Each row of a before or after table is a point. One or more steps were done to the points. Then noise was added and the rows were shuffled. The steps act on how far a point lies along the listed directions, d1 being the first. Write out the steps. A step turns or swaps two directions, mirrors them in a line or flattens them onto one, adds a multiple of one to another, or multiplies one. Angles are multiples of 10 degrees, from the lower direction toward the higher: turns from -170 to 170, lines from 10 to 170 but not 90. Use the fewest steps. Two steps may share a direction if one is a turn and the other turns, adds or multiplies; they go together, in the order done. Otherwise the lowest direction goes first.

Directions:
(1): -52 -19 -35
(2): -1 -56 32
(3): 39 -26 -45
Before, 13 rows:
-7 1 -3

-16 -2 -25

19 -4 4

-27 -45 17

-8 -3 -22

7 10 2

-12 26 -6

31 15 -16

-8 -12 -12

-14 1 -13

33 -35 13

-2 30 -1

-19 14 -12
After:
12 8 14

53 -26 7

-21 20 4

-26 -18 -8

16 -1 43

-8 1 -7

-5 -25 -62

-7 26 16

-38 -15 -13

-36 9 -8

-19 -19 -13

22 -2 19

-22 -7 -9
Steps: multiply d1 by 1.6; swap d2 and d3

Directions:
(1): -15 -17 5 2 49 -9 0 -14 58
(2): -31 18 -12 5 -1 30 -24 -60 -10
(3): 34 1 57 27 -19 1 8 -30 12
(4): -32 23 49 -10 21 31 -3 31 -12
Before (12 x 9):
17 -15 28 9 22 -27 15 16 30

45 -4 24 23 -39 -9 19 -14 -17

12 -10 -37 -14 -26 -24 -2 4 -14

11 0 47 14 -8 6 1 -8 19

20 -14 -60 -4 -30 -12 5 -9 -16

21 0 -4 6 2 -6 -3 -1 -3

-5 0 -23 9 4 7 -6 -4 -5

35 -15 19 26 -13 -15 13 7 4

9 -8 -6 -10 0 -1 7 18 -8

43 12 42 9 -39 -12 10 13 -11

-20 -1 -2 3 3 -2 -10 6 0

8 -2 0 -5 20 -9 -6 -27 25
After (12 x 9):
-17 -1 0 4 -1 4 -10 -7 1

42 -12 14 7 -26 -18 25 34 -18

-1 -4 -14 -14 0 6 4 13 -12

-1 4 -11 16 2 11 -3 -16 -4

2 4 -32 -7 -25 10 -1 -10 -23

19 -12 30 7 -6 -11 9 26 19

36 3 14 -8 -30 -27 15 53 -12

-9 4 -29 -15 -20 -7 -11 -5 -19

13 -1 13 -6 25 -5 -3 -20 23

-2 -13 0 -6 33 -28 14 31 25

16 0 -6 6 5 -6 0 4 -5

22 -13 -2 8 -5 -17 14 43 2
Steps: turn d2 and d3 by 50 degrees; multiply d4 by 0.4

Directions:
(1): -12 -35 21 -28 0 -16 28 -2 -19 60 -17 49 -27 -21
(2): 28 34 -4 -18 -13 0 -17 28 -33 -33 -57 45 -8 20
Before, 10 rows:
5 -3 1 -5 8 -8 0 5 -3 4 -4 10 -14 -1

0 2 -7 14 6 12 3 -20 20 -7 33 -39 16 -1

8 2 -7 10 3 4 -2 0 8 -2 21 -3 16 4

22 43 -22 7 2 12 -29 15 -14 -56 -14 -3 16 22

-19 -10 -6 8 -3 -5 9 -20 13 20 26 9 7 -18

24 36 -7 9 -9 6 -27 12 5 -60 -16 -6 14 22

1 -13 2 -9 -5 -6 -5 4 -4 13 -10 11 -8 -2

-10 -7 -16 11 -4 5 -1 -9 17 4 32 -26 10 -7

20 26 -11 13 -6 2 -19 20 -2 -32 -26 -7 2 19

-6 -15 -8 -1 6 7 11 -5 19 4 26 -34 11 -7
After:
10 4 -6 -2 -6 -1 -14 8 -2 -10 -11 0 0 8

6 9 -1 0 8 -5 -8 6 -2 -12 -4 7 -10 5

-5 -16 -9 -1 6 8 12 -4 21 3 28 -35 10 -6

4 -9 0 6 2 -1 6 -4 8 17 23 6 11 -5

-8 13 -18 20 -6 4 -8 -14 17 -17 24 -8 19 -3

-9 -17 3 5 5 5 16 -24 17 23 35 -23 6 -11

-10 -26 10 -24 9 -11 21 -2 -24 50 -8 48 -20 -21

-8 -30 27 -21 -2 -17 22 -4 -4 44 -12 40 -20 -20

-2 -22 13 -9 1 -12 13 7 -7 40 -22 22 -20 -8

-12 -11 -13 10 -4 1 3 -10 17 12 32 -22 8 -9
Steps: mirror d1 and d2 in the line at 70 degrees
